Each row of a before or after table is a point. One or more steps were done to the points. Then noise was added and the rows were shuffled. The steps act on how far a point lies along the listed directions, d1 being the first. Write out the steps. A step turns or swaps two directions, mirrors them in a line or flattens them onto one, adds a multiple of one to another, or multiplies one. Angles are multiples of 10 degrees, from the lower direction toward the higher: turns from -170 to 170, lines from 10 to 170 but not 90. Use the fewest steps. Two steps may share a direction if one is a turn and the other turns, adds or multiplies; they go together, in the order done. Otherwise the lowest direction goes first.

Directions:
(1): [-31 -43   4]
(2): [16 -7 50]
(3): [ 40 -31 -17]
Before:
[[-27 -15 -31]
 [ -2  14  29]
 [-10  34  10]
 [-10  16   4]
 [ 11  31  -1]
 [  0   7   4]
 [-20 -42  -3]
 [  6  17   4]
 [ 22 -14   4]
 [-28  22 -13]]
After:
[[ -7  13   4]
 [ -9 -51 -12]
 [-43  60  25]
 [-24 -21  -1]
 [-32  32  14]
 [  2  37  10]
 [-28  37  15]
 [-56  43  25]
 [ -1  24   7]
 [ 45 -30 -17]]
Steps: flatten d1 and d2 onto the line at 170 degrees; multiply d3 by 2.5

Directions:
(1): [21  6  7 22 46 33 40 41]
(2): [-43  -8  40  45   3 -19 -26  30]
(3): [-31 -23 -18 -37  50 -41  11   8]
Before (11 x 8):
[[  8  -3   2 -10  30   2  19   9]
 [ -8  -5  29  15 -17 -14 -25  -3]
 [ 33   6   2  13  27  24  37  39]
 [ 19   6  -6  -7  16  26  15   7]
 [ -2  -4   6  -9 -16  -8 -21 -13]
 [-34  -3  12   7 -27 -33 -20  -3]
 [  4  -8   4  20   1   9   4  -8]
 [ 39   2 -14 -12   8  38  41  -6]
 [  1   6   9  22 -20  10  -8 -11]
 [ 22   6  12  34   3  35   3  12]
 [  1   2  -6  -9 -30  -1 -17 -10]]
After, 11 rows:
[[ 26   3  -8  -6  25   9  32  26]
 [ -1   6  14  32 -12  13  -5  -1]
 [  6  -4  -5 -22  23  -6  14  -2]
 [-20  -5  47  39 -11 -14 -30  14]
 [  1 -10   5  23   4   7   3  -5]
 [  3  -2  10  -3 -13  -1 -17  -7]
 [ 15   3  14  34  10  29   2  16]
 [ 11   6  -6  -7 -24  10  -7  -5]
 [-46  -3  32  34 -25 -32 -26  15]
 [ 26   6 -20 -25  15  24  18  -5]
 [ 60   5 -42 -47   8  42  56 -28]]
Steps: multiply d1 by 0.7; turn d1 and d3 by 20 degrees; multiply d2 by 2

Directions:
(1): [  2  20 -17 -21  17 -55  48  16 -13  11  30   2]
(2): [  1  14   0 -14 -60   0  32 -18  24   7 -15 -46]
Before:
[[ -5   0  -6   9  33  -2 -13   8  -8  -3   6  26]
 [ -7 -11  -5  -4  10  -4  -6   3   0 -15   3  18]
 [  8   9  -5   4   6   8  -1  14   3   5  10  -6]
 [ -8  -8  14  21 -22  39 -17 -16   5  -3 -30 -13]
 [  0  -4   8   6 -14   6 -11   1  -5  -2 -14   6]
 [  3   5   8  -5 -46  31   1 -21  27   0 -27 -42]
 [  6  15 -15 -14  -1 -32  27   6   9  19   1 -21]
 [ -9 -29  19  19  24  32 -55  -2  -5 -12  -7  26]
 [  4   6  -7  -8  31 -48  31  16 -21  -3  21  11]
 [  7  -5   1  17   3  27 -23 -13  -4  -6  -9 -11]]
After, 10 rows:
[[ -7  -3  15  17 -42  41  -7 -22  12  -1 -35 -29]
 [  1  -2   8   4 -20   7  -8  -2  -2  -1 -17   4]
 [  6  11 -15 -10  13 -32  18  10   3  18   5 -10]
 [  3   8   9  -8 -61  31   9 -26  33   1 -31 -52]
 [  7   9  -4   5   6   8  -2  15   2   5   9  -4]
 [  9  -1   1  14 -11  28 -17 -17   1  -5 -13 -21]
 [  3   1  -7  -3  53 -48  18  23 -31  -7  25  28]
 [ -9 -23  19  14   3  32 -46  -7   4 -10 -13  12]
 [ -8 -11  -4  -3  10  -5  -5   3   0 -15   2  18]
 [ -6  -1  -7  10  33  -2 -14   7  -9  -4   5  28]]
Steps: add -0.5 times d1 to d2

Directions:
(1): [-18  14   9 -50  36  -3  16  23  -6  36 -17  16 -44   9   2 -25   2 -20
 -19 -17]
(2): [-10   2   4 -12 -48  -9  12 -25 -40  -5   9 -29 -18  -6  -2 -24  -1 -27
 -37  42]
(3): [-15  35  -7 -42 -11   5  -4 -20  15 -14 -35  15  31  16   8 -20 -14  48
   0  28]
(4): [ 13  11  32  -9  24   2   3   1 -24   5  10 -16  60  35  -5 -24  19 -37
  26   5]
Before, 11 rows:
[[ -8   8  -8 -17   4   3   6   9  10   9 -14  13  -7   3  -2  -8  -5  17
   -6  -2]
 [  1   0   6 -25  22   2   6  11 -12  19 -12  -2  -6   8  -4 -19  -1 -10
   -2 -11]
 [  7   2  -4   9 -21   1  -1 -13   3 -10   7  -2  18   0  -2  -6  -6   4
    5  11]
 [  0   6  -2  -3  28   3   0  13  17   2  -4  20  -1  -4   1   7  -5  10
   13 -17]
 [ -1   3  10  -6 -10 -12  14   0 -32  10  10 -21 -19  -1  -2 -18   8 -27
  -25   8]
 [ -6  13   8 -19  16   5  -4   9   3   8  -5   7   3   7  -2 -12   4 -14
    2 -10]
 [-15   9   1 -14  -3   2   3   0   2   2 -11  10 -13  -2  -3   0 -11  16
   -4   2]
 [ 12   0   2  18  19   7 -10   5  13  -3   3   2  29  -1  -4   9   4   9
   26  -6]
 [  0 -13  -2   5   0   3   1  -1  11  -1  -5   5  -4 -10  -2  14  -2  10
   -7  -7]
 [ -1  -5  -6  -2  -9  -7   9  -2 -14  10   1 -10 -44 -17   0  -2  -6 -14
  -20  -3]
 [ -2  11   2 -13  15  -2   8   0   2  -4 -10   6   6   4  -4  -4   1   8
    4  -2]]
After, 11 rows:
[[ 17  -6  -1  37   5   8 -15  -4  18 -16  10  -4  46  -4  -5  19   2  17
   33   1]
 [-14  13  -5 -33  15   2  13  17   9  22 -22  18 -21   6  -2 -17  -5  10
  -12  -8]
 [ -5  14   3 -22  23  -2  11   3  -1   2 -12  10  -3   5  -4  -9   2   6
    0  -6]
 [-10   9  12 -56  44   1  16  25 -16  44 -22   8 -33  14  -2 -35   0 -25
  -14 -22]
 [-20  13   3 -25   6   0   6   6   2  12 -18  13 -22   1  -3  -7  -9  10
   -9  -3]
 [ -8   1  -3 -20   4  -7  15   7 -17  23  -5  -4 -60 -14   1 -10  -6 -22
  -28  -9]
 [ 15  -6  -9  32 -37   2  -9 -24   7 -26  15  -8  39  -3  -2   4  -7  13
   12  19]
 [ -5  10   0 -15  36   3   2  17  16  10  -8  23  -9  -1   2   1  -4   6
    9 -20]
 [-13  20  12 -41  33   3   2  19   2  22 -13  14 -16  13  -3 -22   6 -24
   -6 -17]
 [  2 -14  -3   9  -5   2  -1  -3  12  -3  -2   4   0 -12  -1  18  -2  11
   -4  -6]
 [ -6   8  13 -24   1 -14  19   9 -35  22   4 -15 -34   2  -1 -28  10 -34
  -32   2]]
Steps: multiply d1 by 2.5

Directions:
(1): [ 21 -13  -5   5  -4   3  17  47  -6  21 -12  -8  18  25  20 -25  15 -10
 -16   9  12 -59   1   2 -29  36  31 -60  -8 -11  -9 -27 -20  -9   5  -5
 -14 -19  43 -18  19  17   7 -16  43   8   4   4]
(2): [  3  30  -9   0 -36 -31  41 -23 -14  -5   2 -29  20  -1  11  50 -50 -22
 -22  -4  12  23   6  21  -5  25  10 -14  36   2  -7   2  13  27  -7  13
 -24  -6 -10 -17 -10 -50   7  -5  33   7  25  28]
(3): [ 15  17  13  38  -9   1 -19 -17   5  34 -18 -22 -46 -31  26   3  30   6
 -17  16   0  -1  46 -20 -35   8   5  17  28 -52 -17  13  16  -4  11  21
 -10   6  27  11   6 -18 -23  19  -2 -44  15 -19]
(4): [ 17  17  23  14 -12   2 -19  -4 -20 -43  10   9   4  14  43  21   7  24
 -24  10  13  15  -5 -19   7  42 -33  12 -32 -21 -29 -25   7  -4  17 -45
 -40 -10 -20  35  32  14  34  15  -8  21  -6   7]
(5): [ 16  35   4 -26  -5  12  14 -45  14  24   6 -12 -35   5  -5 -32  11 -16
 -26 -32  37 -15   9 -35  34 -16  30  10  -3  11 -21 -13  11  45  17 -47
  18  23   5  11 -14  16   7 -35  15   8  -4  19]
(6): [ 24 -39 -23  -5  14 -16   5  -6 -39  17  -4 -23  14 -33   5 -16 -19  37
 -25 -12  20 -19 -30 -16  25 -37 -15  -1  17   4  -5 -13  16   7 -16 -17
  -7 -24  -1  21  15  -6 -53  43  15  31  28 -30]
Before (12 x 48):
[[  9   1  24  15   8  36 -25  -8  18  18  -5  -5 -32  -6   4 -32  37  -4
   -5  -3  -6 -15  18 -35  -6  -1  12   9 -15 -12 -11  -2  10   6  15 -12
   15  14  29   8   5  20  -2  -5  -9 -26  -9 -14]
 [  8 -21  -1  21  -5 -14   5  43 -19  10  -5 -11  19  -8  20  15   6  -9
    4  25 -26  -4  11  20 -34  17   6 -22  14 -12  11  -1   5 -26  -5  41
   -8 -14  23 -17  17 -20 -10   9  19 -14  19 -19]
 [  5 -12 -14   8 -16 -16  14  15 -18  15  -4 -24  19  -8  17   6 -19   9
  -14   4  16 -16   8  10 -18  19  -7 -11  18 -12  -9 -10   4  10  -6   6
  -28 -15  12   0  21 -19 -18  28  25   4  21 -15]
 [ 11   9 -11  -5   3 -14  24 -12  -9  21   2 -11  -1 -19 -18   8 -22  -2
   -2   0   3  -4  -5   7  -2  -2  10 -11  32  13   7  14  -4  21  -7  21
    5  -8   1 -28  -8 -26 -17   3  14  -2  14   4]
 [ 14  -5 -21   6  -8  -9  14  -2 -17  32  -9 -23  -8  -5   7  -3  -9   8
   -7   7   0 -14  12  -6 -10   1  10 -29  23 -10  -4  -1   0  13  -5  11
  -16   6  21   9   6 -21 -29  23  17  -3  14 -16]
 [-26 -15   3   4  34   2 -29  -1   5 -18   5  29  10   6  -2 -19   9  27
   31   6 -27  20 -19   8   8 -20 -44  27 -25  15  12   7  -7 -15   5   0
   11  -6 -17  13  -5  15  -2   8 -37  -6 -16 -17]
 [ 10   3  21  -1  -2  22 -25   8  17  14  -7   9 -40   9  10 -51  43  -2
  -11  -4   5 -28  16 -20  -6   3  13  -3 -15 -26 -17  -9 -12  -7  25 -23
   -1   2  24   9  20  29  12  -4  -9 -15 -15  -9]
 [ -4   4   1  21 -12 -15   8   4 -12  -2  -8 -21  15 -16  12  18 -20   5
   -6  14  -7   9   7   7 -31  13  -4   3  36 -22   1   9   6  -2  -6  22
  -19  -8   5  -6  -3 -32 -18  15  10  -4  14  -9]
 [ -6   9   2   9  -6  -7   9   4  -5  -1  -3  -8   0 -21   0  36 -21   7
   19  19 -11  15   1  16 -32  12 -23   3  14  -6   5   9   7 -12  -7  28
   -9 -13 -13   1  -6 -28  -9  19  -3 -19   8  -7]
 [-25 -31   9   1  33  13 -47 -22   5 -10   6  22 -21 -17 -38 -17  19  24
   44  -9 -34  41  -4 -10  21 -60 -28  56  -7  11  31  39   7 -19 -11  15
   43  24 -40   9 -13  13 -28  34 -53 -10 -11 -38]
 [  1 -26   0  21   6  -6   5  15   3   6  -6  -3  13   0  11   2   0   5
   18   8   7  -6  -5  14 -21   4  -9 -15  11  -1  11   9 -11 -27 -13  20
   11  -7  17 -15  -1 -10 -20   9   7 -21   6 -13]
 [  7  -6   5  13  16   6 -25   5  -3  23  -8   5 -28 -10   7 -23  23  23
  -14   2   8 -23  16 -31 -20  -4  -1   1   3 -19   0  -3   4  -6   4  -9
   -8  -8  24  16   3  10 -22  11   7 -11   1 -18]]
After, 12 rows:
[[-24 -11   6   5  28   8 -20  26  14 -15   1  34  18  32   6 -27  21  10
   31  14 -27  -5 -12  15 -13  10 -24  -6 -36  12  10  -5 -24 -21  12   1
    7  -9   4  -4   0  28  20 -16 -19  -9 -23  -4]
 [  0 -27  -1  21   7  -8   2   7   0   5  -5  -4  10  -8   9   4  -4  11
   18   6   6   1  -7  12 -14  -6 -15  -5  14   0  11  12  -6 -25 -15  20
   12  -6  11 -10  -2 -14 -27  16   1 -20   9 -17]
 [ 15 -10 -24   2  -5 -11  16  -1 -21  30  -7 -22  -2  -5   4  -5 -14  11
   -8   4   2 -15   5  -5  -4  -3   8 -30  21  -4  -3  -3   0  14  -7   7
  -15   4  18  10   7 -19 -31  24  19   4  15 -16]
 [ -4  -6  -8  -7  -1  -9  21  20 -14  -8   1  -4  25  -7  -6  27 -34   8
   19  12  -5   0 -23  22 -20  12 -20 -18   3  14  10  -4  -2 -11 -13  15
   -9 -23 -15  -5  -2 -17  -5  14   9   6   7  -3]
 [  9 -24   7  -7  21  27 -17 -13  -3   5   5  -4  -6 -13 -11 -36   9  13
   -6 -19   2 -10 -21 -34  30 -32  -5  14 -19  18  -3  -8  15  14   1 -30
   20   4   5  17   5  22 -19  11 -11  10  -2 -21]
 [  6 -28  -7  16   2 -20  -1  20 -29   5  -1 -14  16 -29  12  22  -8   8
    3  16 -25  17   0  14 -12 -12 -13   5  23  -5  13   7  19 -20 -13  37
   -4 -13   3  -2  13 -30 -30  30   4  -6  26 -30]
 [ -3 -11  -8   7  -7 -18  18  13 -21  -9  -3 -18  37  -9   6  12 -34   9
   -5   7  -2   0 -16  12 -17   6  -5  -9  28  -3   6  -1   1   0 -13  11
  -18 -16  -1  -8   0 -25 -19  14  18  18  14  -7]
 [  5  -8 -11  13 -18 -16  10  10 -16  17  -5 -26  11 -12  19   8 -16   9
  -15   6  15 -12  14   8 -21  19  -8  -5  21 -18 -10  -6   7  10  -4  10
  -29 -12  13   2  20 -22 -19  30  21  -3  21 -16]
 [  7 -21  -5  -1  23   1 -18   7 -15  16  -3   7  -9  -9  -1 -27   7  31
  -14  -7  13 -25  -8 -28  -1 -18  -8  -2  -2   0   5 -10   4  -2  -5 -20
   -6 -15  13  19   4  14 -28  16  10  12   4 -20]
 [  8 -14  10 -14   9  12 -28 -17  -1   5   1   5 -34 -16  -3 -46  19  21
  -12 -18   9  -5  -9 -26  29 -37 -13  27  -7  -9 -12  -3   5   2  12 -33
    5  -1  -5  28  16  20 -15  24 -25   5  -5 -23]
 [ 11  12  -9  -5   1 -12  26  -4  -6  22   0  -9   0 -11 -16   6 -18  -8
   -2   3   3 -11  -1   9  -8   7  17 -20  29  11   6  11  -9  20  -5  22
    4  -9   8 -33  -7 -22 -10  -5  19  -4  11   8]
 [-18 -46   1 -20  29  22 -11  55   9 -15   6  38  32  53 -33 -47  23  -9
   46  -5 -25 -29 -26  15   0  -4  16 -37 -46  35  35  -2 -38 -30  -5  -1
   35   3  -3 -33   2  52  20 -19   1  22 -28  -6]]
Steps: turn d1 and d6 by -110 degrees; turn d3 and d6 by 110 degrees
